Rows are points. The last column is the point's height on a tilted bowl or saddle (a function of degree 2), plus a little noise. Count its main directions that bend up, bend down and stay straight.

Points (9 x 3)
[[ -3   0 -10]
 [ -5   7 -23]
 [  7  22 -45]
 [ 10  -6  -2]
 [  2 -26  47]
 [-60 -34  60]
 [ 32   2 -34]
 [ 26  13 -40]
 [ 34  31 -54]]
Directions: 1 up, 1 down, 0 straight

Points (16 x 4)
[[-39 -27  20 -50]
 [ -5  43   2  28]
 [-60 -26 -17  16]
 [ 50  -9  16  13]
 [ 19  37   7  12]
 [ 24  18  21 -20]
 [-33 -11  -3 -30]
 [  4  -7  -3 -45]
 [  7 -29  29 -50]
 [-38  24 -19  47]
 [-21 -25  16 -60]
 [-17  -9  -7 -36]
 [ -3  28  19 -17]
 [-22   2  25 -46]
 [ 46 -23  14   4]
 [ 29 -21 -28  13]]
Directions: 3 up, 0 down, 0 straight

Points (22 x 5)
[[ -4  11  35 -15  26]
 [ 13  23  -6  13   2]
 [ -4  28 -10  12   3]
 [ 14   4 -26 -13  -6]
 [  9  11 -37 -14  -9]
 [-17  11  30   3  13]
 [  4   7   0  -6   0]
 [-22 -15  18  -7  -8]
 [ -4  10 -13 -12  -5]
 [-16 -20  47 -15   1]
 [ 34 -11 -47   9  37]
 [-12  12  60 -24  60]
 [-31 -19  -4  47  43]
 [-16  -5   6  -2  -6]
 [ 22  23  11  31  -4]
 [ -3  -4  36   8   3]
 [-44 -18 -11 -18 -15]
 [-11   6  30  26  -2]
 [ -4   8  19  41  -8]
 [  6  18  21 -12  24]
 [-13  -1 -36 -10 -16]
 [  0  25  21   2  17]]
Directions: 2 up, 1 down, 1 straight

Points (25 x 5)
[[  9 -17  46 -22 -50]
 [-11 -13   1  -6   8]
 [-27  -2 -30  11  24]
 [-20  49  35 -10 -59]
 [  4 -18   6  21   1]
 [ 11  -8  14   0 -14]
 [-12   6  21  -6 -14]
 [ 10  -3   9  45 -16]
 [-20  48  -6   2 -28]
 [-21   2  11 -15  -4]
 [ 60   7 -12  43 -52]
 [  5  35 -17 -43 -35]
 [ -1  38  36 -27 -60]
 [-11  14 -28 -31  -2]
 [ -5 -40  14   1   0]
 [ 16  20 -20 -31 -22]
 [-13  41 -15  -8 -19]
 [-42 -15  32  13  -8]
 [ 27  -2  48   7 -60]
 [ -5  -1  28   9 -18]
 [ 24  24  14 -33 -50]
 [-41 -35 -25  19  36]
 [ -8  13 -30   9   9]
 [ 34  27 -26  14 -28]
 [-20 -41   3  19  17]]
Directions: 0 up, 4 down, 0 straight

Points (44 x 7)
[[ 12  -7 -19   7   2  22  11]
 [-10   9  17   6  30  21   4]
 [ 16  30  16 -18  -2  18 -30]
 [-29 -28   6  -9  14   1  -2]
 [ 25  25   9   4  13 -11  -3]
 [-25  -6   4 -25   0  23  -3]
 [ -3  15  47  18   1  23 -12]
 [ -6  -3  12 -17   7   2  -8]
 [ 28 -19  53 -15 -11 -20 -26]
 [ 19   4  32  -3 -27 -31  -3]
 [ 11  -1   2  -7  13 -57  32]
 [-19 -13  31  -2 -17   9  -6]
 [ 12 -28   3   4  -2 -35   8]
 [ 16 -27  -5 -26  18 -25  21]
 [ 15 -22 -44  28  39 -46  51]
 [ -1 -10 -16 -15 -22  55  20]
 [-31  11  -3  16   1  -9  -3]
 [ -6   8  39 -19 -10  -2 -16]
 [ 24  11  39   1   4  -8 -28]
 [-27 -26   2 -10  -3   4  -4]
 [ 12   5  60 -24   5  26 -39]
 [ 17  -6 -17 -13  18  20  13]
 [ -3  17  -5   3 -18 -27   4]
 [ -4  -7  -2  33 -17  23   5]
 [ 21   3  -2  -4 -11  20  -9]
 [  9  -1 -10  28  27   5  10]
 [ 28  11   2  -8 -18   9 -16]
 [-25  11  -5  -5  21   4   2]
 [ 14 -50   3  10  13 -12  -8]
 [-20 -12  -4  17   1  -6  -8]
 [  6 -13  37   0   9 -14 -15]
 [-14  -1 -35   0 -10 -16   1]
 [ 19  -6 -34 -29   8 -11  23]
 [-29  12 -16  16 -13  25   4]
 [ -1  13  -6 -14  20   8   1]
 [ -6  10  11 -11  -5  -7 -11]
 [ 22   6  38  -6  -8   2 -33]
 [ -5  28  20  -7 -23   1 -16]
 [  2  -7 -18  12  19   2   9]
 [-24  26 -11  11  31  -7  18]
 [ 14  17  26   9  42 -24  13]
 [  4  34  43  -7  -5 -20 -10]
 [  1   4  -3  15   2 -11   1]
 [ 25 -29 -44 -33  15 -24  60]]
Directions: 4 up, 2 down, 0 straight
